Rows are points. A path goes straight from each point to the next, and from the last back to the first. The post is the endless flat space through its rows: a point in 2 columns, a line in 3, a plane in 4, and so on, so that a path can go around it. How many times does the path go around the post? Going back the other way cancels.

Post, one row:
[[ 32 -33]]
Path, 10 rows:
[[ 42  15]
 [-22   7]
 [-33 -33]
 [-38  18]
 [ 16  -9]
 [ -1 -29]
 [ -2 -54]
 [ 37 -69]
 [ 63 -56]
 [113  -7]]
Times around: 1

Post (7 x 8):
[[  -4    2  -63   57  -17   59   -4   95]
 [  32  -26 -107   -2   70   53   79   90]
 [   4   12  -47   11   24   27  -58  -85]
 [   7   18   30   25   59   60  -37  -87]
 [ -22    7  -29   93  -22   -1   36  -66]
 [  -4   -2   41   -9   64  -25 -105  -39]
 [  19   -1  -40    6  -76   28   47   48]]
Path, 13 rows:
[[ 28 -39 -56  65  32 -29   8 -37]
 [ 62  80 -13  -8  39  44 -50 -42]
 [ 19  29 -24  -2  33  13 -22   3]
 [ 82   9 -29 -16  20 -27 -13  37]
 [  2 -28 -26  92  42   9   3 -70]
 [-16 -52  10  33  17  54  52   4]
 [ -7 -29   5  39  52  43 -17  -3]
 [  0 -11  34 100 -12  -3  56 -58]
 [ 48  15 -30  69  -6   3  -8 -34]
 [ -8  19 -64  42  33  14   6  14]
 [ 21  49 -54  62  12  -7   4  -6]
 [ 41 -13 -30  35  32   6  -6  16]
 [  4 -22  21  71  32  69 -37 -62]]
Times around: 0

Post, 13 rows:
[[ 11 -55  40 -35  10   5  40 -59 113  51 -88  -7  59  -9]
 [-39 -35  20 -33 -46 -14 -29  16  29  33 -25 -26  13  67]
 [-22 -12  22 -49 -48 -18  -3 -53  19  23 -34 -77  37  -8]
 [-39 -71  11  43 -37 -28  39 -56 106  21  -4 -60  41 -23]
 [ -9  84  50 -26  11   2 -38  13 -30 -27  45  74  35  28]
 [  5   9  21  18 -54 -56  68 -12 -82  34  -6 -16 -36   8]
 [ -4  30  12 -59   1 -15 -48 -16  79   7 -67 107  -5 -47]
 [ 23  51 -67   2  11  45  65  26  20  37  29  -8  19 -50]
 [  7  93 -64   5 -10  21  20 -93  25  10  -8  72  50  22]
 [ 25 -54  43  57 -79  -8   4 -22  25 -79 -11 -86 -40  55]
 [-74  -8  40  42 -63  35 -88 -28 -60  77 -38  24  26 -28]
 [ -3 -17   9  -4 -97  58  64 -85  57 115  72  28  89 -26]
 [-15  40   2  33 -54  -6  -4  71 -52   3  -7  24  58 -37]]
Path:
[[  17   43    9  -20    9   42   -3  -67  -18   84  -92  -20   35  -27]
 [  27   -2   30  -20  -24  -31   19  -35   80   10   -9   53   49   38]
 [  63  -29   81   20    5   28   -9  -30   73  -13  -50    6   68   21]
 [ -12  -25   28   64  -21   42  -36  -37   53   57  -50   34  -33  -18]
 [ -65   37   42  -18  -37  -12  -29  -34   64   20  -13   67   56   -4]
 [ -68  -37  -20   31  -29   11   16   40   14   59    3  -27   39  -22]
 [  -6  -24   36   -9  -18   58  -39   23 -119   44  -58   33   14   24]
 [ -42  -43  -24  -40  -53   -9  -48   20   26   21  -21  -25   51   10]
 [  -8   28   -4   -9  -91    1  -13  -20   20  -29   32   69    4  -25]
 [ -18    4    5    6  -60   64   88  -53   19   42   14  -13    4  -34]
 [ -10   54   78  -56  -40   40   20    6   42   12   39  -10   44   -9]
 [ -42   22    4  -15   -6   21   -2  -23   34  -29  -20   -1   18   21]
 [ -10  -37  -45  -84  -80   -4  -11  -60   22  -22   60  -54   74   75]
 [  19  -63   41   18  -40  -65    9  -56    3   -2    5  -13  -42   51]
 [  -7  -42   45   16  -76    8  -53  -20   61   84   -6   23   57  -11]
 [  47    0   41  -15  -18  -62    7  -18   79  -44  -81   26   42  -28]
 [  -2  -24  -12   25    5  -17  -42   17   17  -35  -40  -26  -24  -27]
 [ -42   33    9  -30   44  -18  -30  -39   -5    0  -52    0   18  -97]
 [ -97    1  -19  -34  -41  -62   26   25   69   47   74   15   19  -38]
 [  -9   40   39   19  -76   -1   33    7  -14   52  -51   18   12   -9]]
Times around: 0
